Every row gives one point. The ring and each string are closed loops that go straight from each point to the next, and from the last back to the first. Before rounding, they use only three directions, however many columns there are. How many times does the string pass through the ring? Passing back the other way cancels.

Ring, 7 rows:
[[  5  54 -39  15]
 [ 12  41   4  11]
 [ -2  22  24   6]
 [-52 -11  22  -2]
 [-52 -25  -5  -2]
 [-31 -22 -33   1]
 [ -9  14 -54   9]]
String (14 x 4):
[[-46 -52   8  -7]
 [-19 -27 -14   0]
 [-27   2 -22   4]
 [-44  18 -46   7]
 [-14  25 -70  11]
 [-23  54 -55  14]
 [-23  59 -38  14]
 [ -2  85 -33  19]
 [ 38  63  -2  16]
 [ 28  19  14   8]
 [  5   4   9   5]
 [-38  24   1   6]
 [-63   8  27   0]
 [-90 -21  32  -6]]
Times through: 2

Ring:
[[ 61 -23 -22  -8 -41  24]
 [ 60 -27 -12 -34 -47  44]
 [ 25 -14   4 -38 -33  43]
 [-14   0   8 -21 -12  24]
 [-49   2  -5   7  10  -8]
 [-44  -3 -24  31  14 -29]
 [ -7  -6 -31  38   0 -27]
 [ 30 -11 -29  26 -19  -8]]
String:
[[ 16  -1   0  -8 -21  21]
 [ 13  18  12   6 -16  15]
 [  8  10  21 -25 -22  37]
 [-11  -8  14 -44 -19  42]
 [-24 -11   7 -37 -12  31]
 [-43  13  21 -19   1  20]
 [-37  27  20   7   6   4]
 [-17  18   7  14  -1   0]
 [-20  -6 -10   1  -4   2]
 [-52 -27 -25 -10   7  -6]
 [-82 -11 -21  12  25 -26]
 [-68   8 -14  32  24 -32]
 [-46  21  -6  42  18 -30]
 [-13  10  -7  24  -1 -11]
 [-22 -16 -27  14   0 -14]
 [-36 -27 -44  23   8 -30]
 [-40 -26 -55  44  15 -49]
 [-14  18 -23  65  10 -43]
 [  5  23  -8  49  -2 -23]
 [  9   1 -15  21 -11  -5]
 [ 15 -22 -31  10 -17  -3]
 [ 25 -36 -40   2 -24   1]
 [ 14  -3 -12   9 -16   5]
 [ 36   3 -11  18 -23   5]
 [ 65   5  -9  19 -35  13]
 [ 84 -17 -19  -4 -49  28]
 [ 59   1  -4   3 -37  23]
 [ 20  -7 -10  -1 -21  13]
 [ 39 -37 -23 -30 -37  32]
 [ 70 -62 -28 -66 -60  61]
 [ 78 -47 -12 -69 -64  72]
 [ 62 -20   5 -51 -52  62]
 [ 29  16  14  -4 -25  27]]
Times through: 3
String (18 x 6):
[[ 88 -69 -27 -81 -71  76]
 [ 52 -57 -20 -72 -54  63]
 [ 16 -22 -11 -25 -26  27]
 [  7  -3  -6  -2 -16  12]
 [ -5 -27 -14 -29 -18  23]
 [-43 -21  -4 -36  -3  21]
 [-77   9   8  -3  20  -4]
 [-51  26   7  28  16 -17]
 [-11   3  -8  13  -5  -3]
 [-27 -14 -24  12   2 -13]
 [-44 -23 -43  28  13 -35]
 [-28 -11 -42  49  11 -44]
 [  4  19 -17  58   0 -31]
 [ 16  11  -9  29 -12  -7]
 [ 15 -12 -17   4 -18   6]
 [ 59 -51 -45 -18 -43  21]
 [ 88 -53 -38 -34 -60  42]
 [ 82 -27 -14 -31 -56  47]]
Times through: 2

Ring:
[[-23  26 -55 -39  34  20 -40  13 -17]
 [ -7  18 -20  -5  19  17   4 -11  12]
 [ 12  -8  18  28  -7   5  49 -22  43]
 [ 19 -36  57  39 -29 -11  75 -14  53]
 [  9 -41  59  22 -27 -16  60   3  38]
 [ -5 -28  21 -10 -10 -11  17  22  10]
 [-20   9 -50 -41  23   9 -38  25 -16]]
String:
[[  0 -14   4   0  -4  -1  20   5  20]
 [  5 -26  -1   1 -13  -7  20  13  23]
 [  8 -33 -33  -8 -16 -10   2  27  19]
 [  1 -14 -31 -10  -2   0  -1  16  14]
 [-23   2   9 -30  16   3  -8  18 -12]
 [-36  16 -20 -56  33  10 -43  30 -35]
 [-10  -2  -4 -14   9   4   3   8   5]
 [ -8   8 -46 -19  16  12 -17   9   3]
 [ -9  27 -92 -27  29  23 -41   6  -2]
 [ -2   3 -29  -6   8   9   2   1  15]
 [-24  16   8 -26  25  12  -7   5 -11]
 [-24  31   0 -21  34  21  -6  -9  -7]
 [-18  18  24  -9  22  14  15 -11   4]
 [-14   2  31  -8  11   5  19  -1   6]
 [ 23 -17  -3  35 -17   2  50 -19  53]
 [ 39 -33  19  63 -35  -4  84 -32  79]
 [ 47 -46  19  71 -47 -10  94 -30  89]
 [  7 -21  23  15 -12  -4  41  -3  32]
 [ -6 -21  56   4  -8  -7  41   3  18]
 [-10 -32  92   3 -14 -16  53   9  15]
 [-13 -23  60  -7  -6 -10  32  13   7]]
Times through: 0
String, 33 rows:
[[ 43 -60  79  78 -57 -21 121 -29  91]
 [ 40 -47  34  63 -45 -13  91 -23  80]
 [ 15 -23  11  24 -17  -3  45  -7  42]
 [ -7 -13  39   1  -2  -2  31   1  16]
 [ -3 -22  66  12 -11  -8  52  -3  25]
 [  0 -17  29   7  -7  -3  34   0  23]
 [ 23 -36  22  35 -29 -10  60  -8  53]
 [  1 -21  31   7 -10  -5  36   2  24]
 [-15 -24  78  -6  -6 -12  40  11   7]
 [ -3 -51  95   8 -29 -26  61  17  23]
 [  6 -56  60   9 -34 -26  51  23  28]
 [-24 -19  55 -27   3 -10  12  26 -10]
 [-22  -5  33 -25  11  -1   5  16  -8]
 [ -3 -16 -10 -10  -3  -2   6  15  12]
 [-17  -6   7 -24   9   0  -2  18  -4]
 [-29   1   7 -41  19   1 -19  27 -22]
 [-25   1 -44 -51  20   3 -45  38 -25]
 [-12  -1 -81 -42  15   6 -49  36 -13]
 [  0  -6 -70 -20   5   5 -25  22   7]
 [-10   0 -94 -43  15   6 -54  37 -12]
 [-23   3 -51 -50  21   5 -47  38 -24]
 [-38   5  -3 -58  27   2 -38  38 -37]
 [ -9 -14 -54 -34   4  -2 -31  37  -6]
 [-27 -11   4 -46  12  -6 -23  40 -24]
 [-25 -12  29 -34   9  -6  -4  28 -15]
 [-13 -14  23 -16   1  -4  11  16   3]
 [ -3 -19  17  -3  -6  -5  21  11  16]
 [-13 -17  44 -10  -1  -7  23  13   6]
 [ -7 -37  83   3 -18 -18  51  13  17]
 [-11 -21  63  -3  -6  -9  37   8  12]
 [ -2 -16  28   3  -5  -3  30   3  20]
 [ 29 -43  31  45 -36 -12  73 -12  63]
 [ 48 -63  61  79 -60 -21 116 -26  94]]
Times through: 0

Ring (7 x 12):
[[-29  14   1   1  28 -19   6  19 -27 -14  -9  -4]
 [-29  33 -31  -5  -8   5   5  16 -61  22  -8   7]
 [-24  33 -40   1 -13  -1   5  19 -31  35 -14  16]
 [  7  37 -29   7  -6   6  -6  11  11  36  -7  30]
 [ 21  37 -11   7   6  12 -12   4  16  23   2  29]
 [ 14  22   8  11  31  -8  -9   9  33  -3   0  18]
 [-21   4  12  10  43 -35   5  21  17 -22 -12  -1]]
String, 28 rows:
[[ -30   12   11   -1   36  -17    5   17  -38  -25   -5   -9]
 [ -49    0    0    4   36  -41   15   29  -21  -23  -19  -12]
 [ -43    3  -14    9   25  -43   15   31    2   -4  -25   -2]
 [ -25   21  -17    3   11  -14    5   20  -20    8  -12    7]
 [ -44   19  -32    1    1  -21   13   27  -35   17  -21    3]
 [ -42   35  -48   -6  -21    2   10   22  -70   36  -16    9]
 [ -11   56  -40  -13  -29   41   -5    3  -93   41    5   17]
 [  -6   43  -27   -4  -10   21   -5    7  -49   28    1   18]
 [  -1   43  -22   -4   -7   24   -7    5  -47   25    4   18]
 [  -9   48  -52   -2  -31   21   -2   12  -39   55   -8   28]
 [ -12   43  -53    2  -29   10    1   16  -23   55  -13   29]
 [   4   56  -34   -9  -24   42  -10    0  -67   41    8   24]
 [  -5   35  -17    0    2   10   -4    9  -28   18   -1   16]
 [ -19   24  -27    6    2  -13    4   21   -3   22  -16   15]
 [  -3   43  -20   -5   -5   24   -6    5  -53   22    4   15]
 [  -9   57  -31  -16  -24   47   -7    0 -107   32   11   13]
 [  -9   57  -25  -19  -20   51   -8   -2 -121   25   15    9]
 [ -12   28  -14    2    9   -1   -1   13  -21   10   -5   11]
 [ -35   10  -13    6   21  -31   10   26   -6   -1  -19    1]
 [ -19   21   -8    2   17  -10    2   16  -21    1   -7    5]
 [  -3   39    0   -9   11   26   -8    1  -69   -1   12    5]
 [ -10   25   -3    1   19   -3   -2   12  -21   -1   -2    7]
 [ -27    0   -4   16   35  -49   10   29   42   -8  -24    5]
 [ -42  -29   20   26   72  -91   19   41   88  -42  -35   -9]
 [ -34  -20   19   22   64  -75   14   35   71  -37  -28   -6]
 [ -23    2    1   14   37  -42    8   26   33  -12  -19    4]
 [ -11   22   -5    4   19   -8   -1   14   -8    2   -6    9]
 [  -4   33    9   -8   22   19   -7    2  -62  -12   12    1]]
Times through: 0
